Each row is a point. The last column is the point's height on a tilted bowl or saddle (a function of degree 2), plus a little noise. Along how many of its main directions does it bend up, bend down or stay straight?

Points:
[[-52  17  10]
 [-47 -60 -13]
 [  3 -38  46]
 [ 82   2  27]
 [ 41 -10  49]
 [ 20  23  17]
 [ 19 -42  56]
 [-37  20  16]
 [-24  -9  29]
 [ 24 -57  59]
 [-18 -29  33]]
Directions: 0 up, 1 down, 1 straight

Points:
[[ 35   7   9]
 [ 36 -12   8]
 [ 14  34  15]
 [ 38 -51  23]
 [-46 -22  34]
 [ 16 -18   6]
 [-38  -6  24]
 [-73  -1  58]
 [ 10  31  14]
 [-90 -40  92]
 [ 18  -9   5]]
Directions: 2 up, 0 down, 0 straight

Points, 15 rows:
[[-28  -9  60  36]
 [ 43 -65 -43  56]
 [-14  42  50  37]
 [-29   8  -8  24]
 [ 24 -58  15  32]
 [ 18 -26 -41  29]
 [  0 -13 -65  39]
 [  4  10   3  15]
 [ 28 -32  36  21]
 [-32 -65   0  38]
 [ 36  44 -64  57]
 [-44 -35  21  34]
 [ 22 -44  10  23]
 [-46  13 -52  45]
 [ 50   3 -36  33]]
Directions: 3 up, 0 down, 0 straight

Points:
[[  1 -43  -5  -8  18]
 [  0   0 -41   5   3]
 [  0  52   1 -20 -10]
 [ 45 -10 -32 -19   3]
 [ -1 -10  28 -22   1]
 [ 26  33 -17  -9 -15]
 [-27 -24 -22 -10  18]
 [-13  -3   1  14   5]
 [ 30  65 -28  36  23]
 [-33  20 -16  -8   3]
 [ 22  20  26 -17 -11]
 [  0 -58 -23  36  65]
 [-33  -8 -10  -5  12]
 [-31 -34 -31   7  39]
 [ -9  12   1 -20 -13]
 [  3  23 -26  -7 -12]
 [  8 -65 -34  11  55]
 [-48  24   6 -25  15]
 [ 39 -61  38   7  60]
 [ 21 -31 -15 -26   2]
 [-18 -72 -22  19  82]
 [ -5 -39 -95  -5  86]
 [ 19 -17 -70  -7  32]
 [  8  28  48 -24   6]
 [ -7  18  11  69  58]
 [  3 -12 -34  49  37]]
Directions: 4 up, 0 down, 0 straight

Points, 26 rows:
[[-13 -25  -2 -34   9]
 [ 50  -4  11  18  16]
 [ 29 -25   9   8   7]
 [-18  -9  -5  56  21]
 [  8   0  14  -7   3]
 [ 36 -26  10  11  10]
 [ 51 -15   8   6  16]
 [ 66 -15  11  -7  32]
 [ 58  87 -37  43  95]
 [-29   1  19  39  20]
 [ 30  29 -16  44  23]
 [ 21   3  56 -42  48]
 [-22 -33  38  14  25]
 [ 19  58 -11 -19  29]
 [ -7   9 -26 -73  36]
 [ 38 -19  43 -44  51]
 [ 18  26  21  20  11]
 [  0  -7  95  21  71]
 [-38  33  26  18  28]
 [ 47 -49 -48  57  39]
 [ -7  -6 -35  31  10]
 [-39  44  -9 -15  24]
 [-25  33 -22 -51  27]
 [  8  12 -18 -27   8]
 [ -5 -33 -45  39  16]
 [ 72  -2 -15 -10  38]]
Directions: 4 up, 0 down, 0 straight

Points:
[[-30  43   7  36   2  29 -30]
 [ 25 -18  28  44  37 -70  45]
 [ 27 -26  13 -18  -1 -39  30]
 [ -3  46 -21  11  39  12 -54]
 [-10  45   8 -33  34 -13 -35]
 [ -2   6  28  31  -5   2  14]
 [ 33 -41 -50  38 -95 -12  18]
 [ 10  13  -7 -11 -23 -56  58]
 [ 27  26  37  34 -22  -1  36]
 [  1   0 -40  14   2  -6  -4]
 [-11  15   6 -10 -27 -41  48]
 [-61 -11  31   9   9  54 -35]
 [ 20  27   8  30 -59  20  26]
 [-73 -49  17   5  29   5  24]
 [ 13 -18  15 -17 -18 -19  20]
 [  1 -32   9  55  13  41  37]
 [ -4  -5 -20   7 -25  24  -2]
 [ 10  31 -15  -3  27 -36 -20]
 [  5 -21 -22 -23  41  17  -8]
 [-12 -50 -14 -28  -4  10   5]
 [ 13  64 -61  25  21  10 -48]
 [-41  54  29  25  33 -72   8]
 [ 28   8  60 -23  30 -44  74]
 [ 58   8 -57 -38   6  10 -33]
 [-48  63 -53 -20  21   5 -88]
 [-10 -35 -17 -24  26 -23  17]
 [ 26   5  60 -23 -31  15   8]
 [-36 -16 -39  -9  52  27  -1]
 [-10 -28  -2 -15   8   6   2]
 [ 60  43 -65  37   0 -27 -21]
 [ 45   4 -64   7  37 -22 -57]
 [ 22  31  54  66 -53  15  65]
 [ -1  38  10  18  -5  22 -12]
 [-32  31  17   8 -27  24 -30]
 [ 25  51 -75 -53  35  14 -69]
 [ 16 -39 -54 -15 -63 -15  21]
 [ -4  34  48 -22  10 -18  22]
 [-26 -59   2 -13  46  48  38]
 [-12 -34  29 -91 -22   3  26]
 [-27  11   1   7  -5 -21   6]
 [ 68  17  33  36  30  -3  24]]
Directions: 3 up, 2 down, 1 straight

Points, 64 rows:
[[-38  28  -3  23 -15 -32 -18  33  28]
 [  6  45  18 -31 -67  17  -3 -41  27]
 [-31  17  17   2  14 -23  -4 -16  13]
 [-16  24 -59  17 -27 -16  -4  32  24]
 [  0   3  63 -19 -13 -29   5  10  23]
 [-40  38 -39  51 -69 -28   7 -19  39]
 [ 26  15  18  18   1   9 -13 -18  16]
 [-73  46  -9  -4  -9 -23  -4  -9  31]
 [ 31  20 -25 -70  -6  14  -4  -2  41]
 [-43  -5 -39  16  -8  13 -32  13  16]
 [-32  25 -39   7  -8 -16 -10 -33  22]
 [  2 -19 -35  42  20 -10  19 -26   6]
 [ 44 -18  17  -1 -10 -17 -18 -17  14]
 [ 19  31   4  -1  -2  -2   8  12  20]
 [ -2  -1  -8  36 -17  -5  18   6   3]
 [  8  -4 -17  -9  -2   8 -29 -25  18]
 [ 42  48  51   1 -18   1   2 -27  46]
 [ 26 -18  19  52  56 -40  18  13   7]
 [  0  30  -4   4 -47 -24  28 -38  22]
 [  5   1 -25   9   3   8  10   2   7]
 [ 30  19 -25 -15   4 -15 -13   4  22]
 [-47 -14  34  15  25  63 -16  -4  24]
 [  5 -14  32   0  24 -29  24  22   8]
 [ -9  24  37  -6  12  32  29   1  25]
 [  2 -17  25  72   0 -67  36  38  17]
 [ 41  -5   7 -21  24 -18   6 -13  20]
 [ 13 -15   7  19   5  20  -2 -14  10]
 [  6  -4 -23   2 -32 -10 -13   8   9]
 [-28  21   8  54 -43   4  31 -37   8]
 [  2  29  15 -44   4  -4  -7 -33  28]
 [ -1  55  -8  17 -30  27  23  43  36]
 [ 17  41  -1 -38  32  12 -33 -40  49]
 [ 21  -1  49 -65  30 -35 -20  42  34]
 [-19   6  -1 -26 -14  -5   3  -8   8]
 [ 17  -8  -3  47  12  30  29  29  22]
 [-17 -20  81 -13   3  30  -4 -29  24]
 [-17   5  14  11   9 -11  -3  14   6]
 [ 28 -26   9   7  20 -18  43 -23   8]
 [ 16 -22  28 -13   8 -45   8  10   0]
 [ -9  19  66  25  17  41   7  35  37]
 [  0   4 -23  21 -95 -25  36  10  31]
 [-29   7  -6 -24   5 -68  -6  48  28]
 [  8 -42 -23 -13  -6  38  27   8  20]
 [-46  73  19  28  18 -24  24  18  37]
 [ 29   1  10  -7 -23  20 -25 -65  35]
 [  5  26  14   0   8  15  29  43  33]
 [-19  53  -2  16  21 -13  20 -12  17]
 [  3 -65 -11 -67 -21 -51   8 -23 -12]
 [-43 -10 -33  13  -6 -26  -2 -49  20]
 [ 45 -10 -27  -5  -2 -45 -16 -32  28]
 [ -3 -32 -16   1  17   0   6  78  19]
 [-61 -44  15   5  -4  11   4 -39  18]
 [-27  41  14 -25  42  -3  83  36  53]
 [ 45  30  30   6  29 -28  -9  21  34]
 [ 15 -32   8  -5 -28  49 -22   6  12]
 [ 24  10 -50 -25  -4 -26  -7  13  21]
 [-40 -31 -32 -13 -38  17   6 -34  13]
 [-49   8  11  -6 -39   1 -49 -24  24]
 [-21 -28  -6  63  -6  66  14 -31  24]
 [ 30 -23  19  40  17 -53 -74  -2  24]
 [-53   8  -9  19 -14  -7  68 -11   0]
 [ 30  81  31   9   3 -26  36  56  95]
 [ 51  46  51 -37  18   2  31  43  84]
 [  3   7   7  24 -24 -28  37  -7   8]]
Directions: 5 up, 1 down, 2 straight

Points:
[[-19  49 -16   9  39 -17   8   4  49]
 [  1 -35 -28  -5  27  27 -23 -33  44]
 [-40 -43  -4  49 -43 -12 -25 -26  58]
 [-22  36   7 -13  34  21  35 -71  47]
 [-38  -3  42  37  33 -25  30 -25  39]
 [ 22  32  11   0  35   6  18 -15  25]
 [-41 -13  48  29  43 -12 -10  37  21]
 [  0  -5   3 -17 -29   6 -16  -6  16]
 [ -1  11 -36 -19  25 -20  25   5  16]
 [-10  18  46  27  19  37  34 -13  30]
 [ 16 -38   7  16 -29 -43  58  22  36]
 [-20 -19 -20  42 -15  61 -48 -23  68]
 [  5 -17 -11   5  10  20 -17 -15  26]
 [ 17   8 -38  -7 -14 -22 -22  48   8]
 [ 11   6 -22   6 -22  -2  62   2  30]
 [-45   4 -34  13 -17 -39  35  60  62]
 [  2  17 -57  27 -33 -23  23  22  20]
 [-33  -1 -26  59  -8  19 -54 -37  87]
 [-35  -4  -6 -28  20  -9 -33  -4  27]
 [ 23  -2  58 -34 -43   4  -3  -1  17]
 [-45  21  26 -21   0 -42 -43  41  48]
 [-12 -33  22 -10 -42 -52  -3   2  49]
 [ 11   3 -37 -23 -13  31  -3   3  16]
 [-28 -18  17  17  -5 -12 -25 -27  38]
 [ 16 -19   6  10  -5  43  -1  13  20]
 [-54  32 -23  -1  -5  26  42  -6  36]
 [ 61   6 -15   8  13 -31  79 -24  50]
 [-33  -7 -16 -27  26   5 -42  13  15]
 [-29  34 -34  31 -19  -9   9   1  44]
 [ -6  25  -5   0 -28  -5 -16 -12  20]
 [ 15  57 -10 -76 -23 -26 -10 -22  30]
 [-16  -5  32  28  48  28  12  -8  19]
 [-21  -3  26 -46 -35  23  48   5  71]
 [ -8 -67 -12  11   1 -20  26 -13  54]
 [ -2 -24   7 -15 -26   6 -24 -45  34]
 [-16  -7 -35 -59  38 -34  14  34   5]
 [  7  38 -15 -51  77 -18  35  -9  -1]
 [ 21 -26 -34  18  -8   0  20  35  13]
 [ 32  15 -55 -35 -35   8 -17 -43  28]
 [ -7 -18 -30  14  -2  32 -33 -20  46]
 [  8  25  16 -23  29  18 -38   7 -24]
 [ 32  18  27 -48   9  -1   2  -1   3]
 [ 14  -3 -63 -21  47   2 -34  23  -8]
 [ 26 -32  14   6 -24  -6 -24  22   2]
 [ 15   5 -17 -40   0   4 -23 -32  13]
 [ 10   2  44 -16  24 -24  15  32   4]
 [-15  11  -6 -15  28  31 -63   6  -4]
 [-31   6  -9  11  27   9  -3 -33  40]
 [-12  37  -2   3 -33 -13  47 -36  37]
 [ 50  12  -5  -4  60  23  -8  35 -23]
 [  6  -9  39  22  28  29 -33  51 -37]
 [ -8 -32   3  -8 -41 -41   5  19  44]
 [  1 -17  51 -10  20  12  -2 -37  18]
 [ -8  21  18   7  14  46  -2  15  10]
 [  2  17  -8  40  -6 -21   4 -12  25]
 [  7 -95 -56 -20   8 -22  -6   2  70]
 [  9  40 -20 -24 -23  21  56  36  58]
 [-28 -13  -6 -61  45 -10  63   8  23]
 [-41  48  36 -27  20  17   5  10  25]
 [ -3  -2 -25  36   2 -26  25  40  25]]
Directions: 3 up, 2 down, 3 straight

Points:
[[-15  29  -2  24  -5 -42  18 -10  11]
 [-16  28  -4  38  -4  30 -43  22 -11]
 [ 21 -12  41  30  -1  17 -28 -23 -21]
 [ -6  12 -14  13   6 -35 -87   4 -40]
 [  2  25 -33  22  13 -31 -24 -46  -6]
 [  5  50 -15   3 -30 -21  -1 -21  14]
 [-18  23 -15 -29  50 -38   7   0 -32]
 [ 17  25 -90   1 -41  19  15  12 -43]
 [ 10 -14 -37  -5  13  40  25 -17 -23]
 [ 29   5   4 -15 -10 -78 -10  54  -3]
 [ -6  31  14  -1   9  -3   5 -17  -6]
 [-17  25 -46 -27   0  15  37 -16 -21]
 [ 20  -7  27  25 -16  35  25  -2 -25]
 [-43  -1 -71  22 -15  49  -4  -5 -50]
 [ -5   5  31   9 -18 -30 -39   8 -14]
 [-10  10  27  -9  15 -28  27  14 -17]
 [  3 -24  43 -24 -20  14 -11  26 -26]
 [ 41 -16  17  45 -49  19   6  43 -31]
 [ 17  24  56  -9  -2  -7 -29   0 -23]
 [ 75 -19  30 -21  23  12  36  48 -47]
 [ 11  -4 -28   2 -31  -7   9  -7   3]
 [ 20  19  14  11   5 -28 -18  22  -7]
 [ 54  -1  33   6   4   5   1  46 -18]
 [ 70 -42   9  42   6 -35   3 -23 -42]
 [-13   2   7  42  12  -3 -39 -23 -12]
 [  6   4 -32 -13 -16   7  13   9 -10]
 [ 14   3   1  62  26  18  26 -57  -9]
 [  4 -10 -16 -28 -19  -8  -9  43 -13]
 [ -3  12  -6   8  -8 -29  15  -7   9]
 [ 26  29 -38  17  -9  11  28 -22  -3]
 [ -9  34 -40  12  15 -25   6 -22   2]
 [-18 -26 -15  24  16 -18  -7  29   0]
 [-41  25 -20 -14  -7  12  -1 -12 -19]
 [-32  12  26  -8 -43 -62  -4  60 -23]
 [-17 -12  20   5  59 -55  34 -23 -35]
 [ 12  32  45   3 -51   3 -38 -37 -14]
 [-10  -5 -15 -14  52 -12 -22  15 -15]
 [-77  29  91  18  -8 -56 -16 -18 -95]
 [ 19 -25  19   1 -31  29 -78  33 -26]
 [  5  75  15  51  16  16  29  21 -19]
 [-19 -24  -2 -15  -4  28  35 -20 -27]
 [ 25   5  -7  -2  29  23 -14  -9  -7]
 [-17 -24   4  -8 -22  -7   3 -15  -9]
 [ 15   0 -22  -5   0   5 -33  28  -9]
 [  7 -21 -28 -41 -21   9 -24 -14 -21]
 [ 22  68 -66  15 -16 -29  16   8  -6]
 [ -2  -9 -32  37  49 -53 -21  11 -16]
 [ 21 -33 -18 -14  13   0   4   7 -10]
 [ 37 -38  44  41  17  15  13  21 -16]
 [ -6   3 -62  12  21 -25  -1 -22 -10]
 [-27   1  -9 -25  -8 -31  19  -8   0]
 [ -5  26 -25   7 -46  18 -39 -30 -18]
 [  7 -32  23  23 -20 -44  21  -6  -5]
 [ 33 -10  -5  14 -24  -3 -62  12 -20]
 [ 33  -4  -8 -17  25 -13  21  -2 -12]
 [-40  17  -5  46   9 -23  19  29  -5]
 [ -6 -27  19  -7  38 -27 -12  11 -14]
 [  0 -41  -7 -38  18 -14 -37  39 -15]
 [ 57 -25  35  -1  -7 -10 -21  20 -20]
 [-61 -21  41  24 -12 -19 -57  38 -58]
 [ 20  -5 -23 -80 -18 -21  10 -14  -6]
 [-31  22  -8  23 -26   9 -40  15 -25]
 [ -6 -21 -27  -5  32  12 -20 -25 -15]
 [-58  42  30 -10  68 -45 -14  46 -84]
 [ 12   8  24  -8 -13 -19  36  -1  -7]
 [  0   1  20  17 -21 -34 -18 -24  -2]
 [ 52 -33 -25  36 -34 -74  39  21  16]
 [ -6  52 -43 -10  37  12 -49 -59 -35]
 [ -5  -1   0  15  38   4  95  25 -28]
 [-11  10 -15 -11 -22  39  43  44 -43]
 [ 17   1  47   3 -39 -24 -38  22 -20]
 [ -9 -16  17  60   9  27  -3 -10  -4]
 [ 27  28 -32 -47  -6 -49 -25  -2  -4]
 [-22   6   9   9 -20  17  12 -15 -11]
 [-12 -12   3  -1  10  -1   2  26  -6]
 [  9   9  -7  24  25  -8   3  -2   2]]
Directions: 1 up, 5 down, 2 straight

Points (70 x 9):
[[-22  17 -51 -50  90  -7  57  23 -33]
 [-14 -20  12  66  25 -60 -13 -13   3]
 [ 15  -1   2  42 -20  35   5 -15  -8]
 [  4   0 -37 -31  50  19  32   3   4]
 [ 26  -4  17   6 -13  49  25  30  11]
 [-13   4  14  46   4  27 -12   6  -7]
 [  9 -27 -32  15 -23  22 -21 -23   2]
 [-27 -27 -23  30  17  39  22 -10   0]
 [ -2  34 -15  17   6 -26 -13  48 -17]
 [ 62 -51  -9 -30 -30  12 -13  -6 -33]
 [-14 -21 -17 -29  35  33  11  16  24]
 [ 28  -4  18 -56  61  -1   2  25   6]
 [-29 -32 -37  16 -29  10 -15 -21  -5]
 [-31  89 -27 -15   1  30 -43  66 -95]
 [ 47 -10  27  -8 -41  31  28  70  13]
 [-39 -47 -27 -20 -70  -9  26 -69 -86]
 [ 11  28 -30  37  17  18  35  -4 -21]
 [ 57   5  24  -1  16 -52  15  60  27]
 [ 28  23 -11 -23  66   2  -6   1 -12]
 [-55  39   8   9  -4  -7  17   0 -27]
 [ 34  76  -8   1   0 -18 -47 -24 -38]
 [ 33 -28  42 -12  -2 -20  25 -15  -9]
 [-30  12  29  -8  26  22  41  13 -12]
 [-31 -21  -7 -34  61 -67 -24 -50  10]
 [-21  15 -53 -51 -18 -54   1  39  10]
 [-32 -21  35  27  10  21  -1  25 -13]
 [-29  45 -33  75 -16 -42  17 -10 -29]
 [-28  34  47 -43  15  31   4  29 -23]
 [ 46  19  31  17  -4  20 -20  47 -25]
 [-39  -2   2   5 -13   7  28  31  -7]
 [ 34   2  28  14 -65 -25 -10  26 -45]
 [-40  -6 -23  25 -30 -56   8  13  -9]
 [ 24 -33 -14 -79  18  -7   6 -49 -15]
 [-29  34 -35 -43 -29 -30  40 -46 -21]
 [ 30 -11  -6 -52 -32 -23  53 -16 -22]
 [ 26  50  35 -10  30 -40  18  15   5]
 [-13   3  -6  -6  27  40 -36 -59  25]
 [-25   1   7  30 -46  39 -14 -47 -18]
 [  6  33  -5  -6 -29 -67  18   6  11]
 [  5  35   2 -56 -18  36 -18 -45  -1]
 [-29 -13  26   4 -95  46  16   4 -80]
 [  0   2 -30  34  76   7  19  30 -25]
 [-38 -32 -16 -69  16  15  21  50  31]
 [-27 -30   1  64  43  -9  -1  25 -18]
 [  2  -9   8  15 -34  -6  33  20  -3]
 [-13  44  76   4 -40   6   9  10 -61]
 [ 33 -24 -44  17  23 -24 -15  -5 -10]
 [-21 -25   4  57   5   5  -3  21  -5]
 [ 17  62  36 -52  14  -3 -35 -38 -17]
 [  9  11 -30  15 -69   0  12 -12 -46]
 [-16 -79  26  38   4 -41 -32  66 -36]
 [-33  25  -2  -4  16  15  23 -48  -9]
 [-23  70  18 -48  94 -66 -60   1 -36]
 [ 85   3   6  83 -40 -10  40  12 -40]
 [ 20 -13 -57 -26 -13  34  29 -25 -10]
 [-37  34 -12   4  55 -33   9  12 -13]
 [  6   4  -3  52 -38  12   9  34 -16]
 [-47 -36  -8  43  -2   8  -7  15 -15]
 [-42  -3  -4  -7   7 -22 -47  -2  -3]
 [ 58  34  43  -5   3 -28  23 -30 -20]
 [-18 -22 -44  11  38  39 -36 -25  23]
 [  9 -56 -45  43  26  34  32   7   1]
 [ -3  31 -11  28  39  23  28 -18 -19]
 [-50  26  52  48 -24 -15   3   3 -44]
 [ -2  16   4 -45   3 -19  25 -23   7]
 [-78  29   6  19  19  -9   3 -73  -9]
 [-28 -73  49 -36  66   3  24 -19 -54]
 [  8  -7   1  30 -15  -5   3  70   6]
 [ 22   5   2  42 -23 -12  -2 -20 -12]
 [ -6  25  52  -1 -37 -19  17  23 -23]]
Directions: 2 up, 5 down, 1 straight

Points, 75 rows:
[[ 20 -11  12  25  -6 -16  17  -5 -20]
 [ 13  -3 -34   4  53  15  29  -1 -35]
 [-57 -13  44  21 -13 -26 -17 -33   2]
 [-20  -2  15  15 -25 -31 -13  32  -1]
 [ 17  18  -4 -23  14  22   3 -52   2]
 [-17 -33  18  33  18 -21  -4   1  -7]
 [ -2  13  22  11 -16   4   8 -35  -3]
 [-28  -4 -33  29   4 -24 -29   8 -32]
 [ -2 -34   7  32 -22  -1  41 -35 -17]
 [ -9 -37  12  -2  11   8 -18 -22  12]
 [  5 -17 -12   3   9  13  -2  -3  -5]
 [ -6 -38  20  31 -21 -21 -14   2   8]
 [ -1   0  29  22  30  23  22  14 -32]
 [-19  16 -18 -21 -11  -8  -8 -11  -1]
 [ 28 -34  10  44  21  20 -41  -1 -52]
 [-23 -23 -34  -1  12  24  10 -22  -3]
 [-19  15 -37  -5  39  19 -11  19  -4]
 [-19  12  22  95 -49 -10 -25  10 -95]
 [-21  26  24 -35  38   0  28  39 -25]
 [  5 -36 -14  14  -2  19  13  -1  -9]
 [  8  17  -4 -44   9 -11  -6  -5 -16]
 [ 32  11  25  -3   0  19  16 -11 -22]
 [  4  21  50  -2 -20   4  -4  46   2]
 [  7  22 -11  35 -49 -21 -35   8 -40]
 [-29  -2  13 -72 -40 -39  13 -32 -22]
 [-24 -11  27 -20 -18 -14  -4  16  22]
 [ -7  -8  11  21  14 -21  38 -14 -26]
 [  6  20 -17   4   1  38  49  30 -33]
 [ 13 -37 -21 -32 -15  13 -13  38 -31]
 [-43 -23 -72   3  20  13   7  10 -29]
 [ 23 -31  -3  43  32  11  23  -5 -49]
 [ -9  36  32  12   0   4 -46 -32  16]
 [ 19   2  26  16 -13   9  45  21 -26]
 [-18  -9 -15  44  24  11  21 -15 -38]
 [ -9  65   0 -20  -1 -23 -11  -6   0]
 [-51 -27   3  -2 -12 -18  28  -1  21]
 [ 14  -9 -26   1 -16  39  12   0 -21]
 [-37  -8  26  40   0  37  22 -15 -33]
 [ 44   8  -3  -9 -23  30   6  27 -37]
 [-13 -21  14 -18  -3  -2   5  16  12]
 [-23  33  31  33  33 -25 -12  22 -38]
 [ -2  18   7 -52  31  -1  47  18 -51]
 [-42 -11 -36 -26 -12  28 -23  12  13]
 [ 23   9 -14 -26  13  23 -15  -2  -5]
 [  3  38 -40 -11  24 -34  14  48 -59]
 [  6 -53 -21  11  -3  22 -17  19 -10]
 [ -3 -15  -3 -22 -15  30 -21 -13  18]
 [ 20   8  13 -16   9  21 -13  13  -6]
 [ -8  53 -21 -16 -22  27  25 -46  -9]
 [ 16  10 -50   0  27  34  10 -17 -20]
 [-33 -36 -22 -82  17  32  38 -68 -61]
 [ -7  38   0 -27 -30   7   8  -5   9]
 [ -5  20  14 -15 -43  -3  12  11  11]
 [ -5  30   2  36 -35   0   5 -16 -21]
 [ 11 -65  -2  36 -18   6  20 -17  -6]
 [-19 -42 -17  27 -31  47   9  13  -1]
 [-51 -11 -12  14 -30 -32  -2  34   0]
 [-42  -6 -16   7  13  16  19  -1  -3]
 [  8   9  -7 -15  15  13 -40  17  -4]
 [ 14 -37   4  43 -18  81  -6 -17 -68]
 [-11  19  -8 -24 -27  16  -4 -11  15]
 [-10 -14   3  -2 -41  30  -8  -2  20]
 [ 44  11  10  -9 -16 -16  12 -29 -21]
 [-13   3 -16 -24 -11   3  -9 -17   7]
 [ -7 -37   9 -33 -15  17   8   3  16]
 [-11 -10  13  16  19   5   0  32  -6]
 [ 18  23 -39 -35  -9   9 -59   5 -23]
 [ 14 -26  46  -3  27 -24 -38   0 -36]
 [ 33 -15  15 -14   9 -34 -60   7 -57]
 [-16 -40  -3 -28  -1  10  52   8  -1]
 [ 29 -14 -30 -26  28  21 -15 -25 -18]
 [ -7 -29   6  19 -11 -22 -34  -5  -2]
 [ 23 -16  -1   4 -34  -8  -8   1 -12]
 [-19 -32   3  19  32  13   3  -4  -4]
 [-32 -26  23 -11   8  13 -41  -2  27]]
Directions: 1 up, 4 down, 3 straight

Points:
[[  9  16  16  46  10  -1  35  18   9]
 [-18   0 -27  15 -12   3 -21 -37 -50]
 [-11  22 -24  21  -1 -34 -95  -6 -67]
 [ 19  13 -14  40  22  43 -19 -20 -64]
 [-18  35  16 -12  24  -5  60 -40 -18]
 [ 32  -1   3 -13  -8 -29  -8  11  31]
 [-29  -1  37 -29 -35  43   6  20  47]
 [ 16 -60  -3 -23  39   0  23   2 -68]
 [  6 -22  -8 -14  12   8  71 -53 -75]
 [ 49 -21  12  28 -37 -17 -46  18  49]
 [ 12 -18  18  36  23  59 -16 -16 -51]
 [  6  18 -16  11  17 -18  22  47  73]
 [ 41   7 -45 -12  36  22   5  -4 -45]
 [  4   1 -25 -12  -1 -30  29   4  29]
 [-38 -26 -25   2 -11  31 -14  26 -11]
 [ -9 -12 -14  17   2 -22 -17  25  20]
 [-16 -16  -5 -12   8 -42  -8 -13  -5]
 [-11  49   8  18  -2 -44   5  24  22]
 [ -8 -10  -7   3  36 -25  26  26  26]
 [  1   5   4  14  17 -21 -20 -21 -19]
 [ 35  16  39  31  -8  -4 -23  53  34]
 [ 17 -15 -13 -11   2  31  -1  -8 -15]
 [ 39   3  -9  21   5 -40  15 -60 -45]
 [ 41 -26   1   2   4 -32 -45 -19   3]
 [  1 -37 -24  16  -3 -31 -13 -10 -22]
 [  3 -16 -10  28 -21  -6  41 -16 -12]
 [-20  10  26  34  39  -6   2 -11 -48]
 [  4  11 -31  37  13 -16  10  12  -6]
 [ 30  28  -7  -2  16  -5  -6  15  18]
 [ 23 -35  42 -14  50 -18 -50 -28 -30]
 [-11  18 -29 -44   8  14  16 -21 -24]
 [ 19   3 -32 -35 -31   0  18  41  39]
 [ -9   3  22   6  -8  18 -35  41  55]
 [ 41  -1 -14  31  38 -11  10 -28 -70]
 [  2   4 -12   2  38  41 -38   7 -31]
 [-12  36 -57  18 -18  33  17 -21 -74]
 [-64 -14 -27 -26 -16  24 -14   4 -25]
 [ -9  43 -16 -12  34 -45  10  -1 -16]
 [  3   6   6  11  28  13  47 -11 -24]
 [  0  34 -21   8 -12  22  27  27  42]
 [ 16   3 -64  24 -10   6 -23  38 -11]
 [ 48  39   2  -2 -13   1  32 -31  10]
 [ 15  23  23 -31  -1  -5 -35   1  34]
 [ 38 -37 -18  60  -4 -20 -16  28   9]
 [-14  -2 -21 -10 -25  16  -2   0   3]
 [-23   7  18 -14  44  11   2 -21 -33]
 [ 55  27 -20  -3  -7 -13 -32  -8  -1]
 [ 11  33  23 -20 -21 -11 -16  18  41]
 [-40   2  -7  27   0 -22 -15  52  40]
 [ 33  12 -15   7  16 -34   1 -15 -12]
 [ 20 -15   8  33  17 -10 -16  18   6]
 [-11  11  -3  -1 -32  33  43   0   8]
 [ -7  -8  38  16  39  27  19  17 -25]
 [ 24  28  44  24 -23  24   0 -52  12]
 [ 11 -67  -6  25  17   6  -3   4 -49]
 [ 23  14  31 -68 -25  40 -11  14  23]
 [  4   2 -12   5 -25 -25  19   8  36]
 [ -1 -23   6  51 -24  -1  -3  20  18]
 [ 32  13   3  22 -49 -20 -31   8  32]
 [-10  11  -9  17 -35 -13  38  -2  23]
 [ -8 -17 -17  -6 -11   2 -13  -1   2]
 [ -8 -15  16 -14   1 -31   6 -11  23]
 [-12   2  51  -7  -3  23  22  13  28]
 [-34 -48 -27  -7  19 -11  39  25  -4]
 [-27  -4   4 -35  46 -63  -1   6 -26]
 [ 21 -16  29 -18 -30  -2 -13  28  45]
 [ 44  18  17   6  11 -41 -29 -18  -7]
 [ -6   2  24 -14  21 -23 -29 -25   2]
 [-10  -9  -2   4 -17  -5  81  20  54]
 [-33 -20 -80 -17  -4  23  18  21 -76]]
Directions: 1 up, 4 down, 3 straight
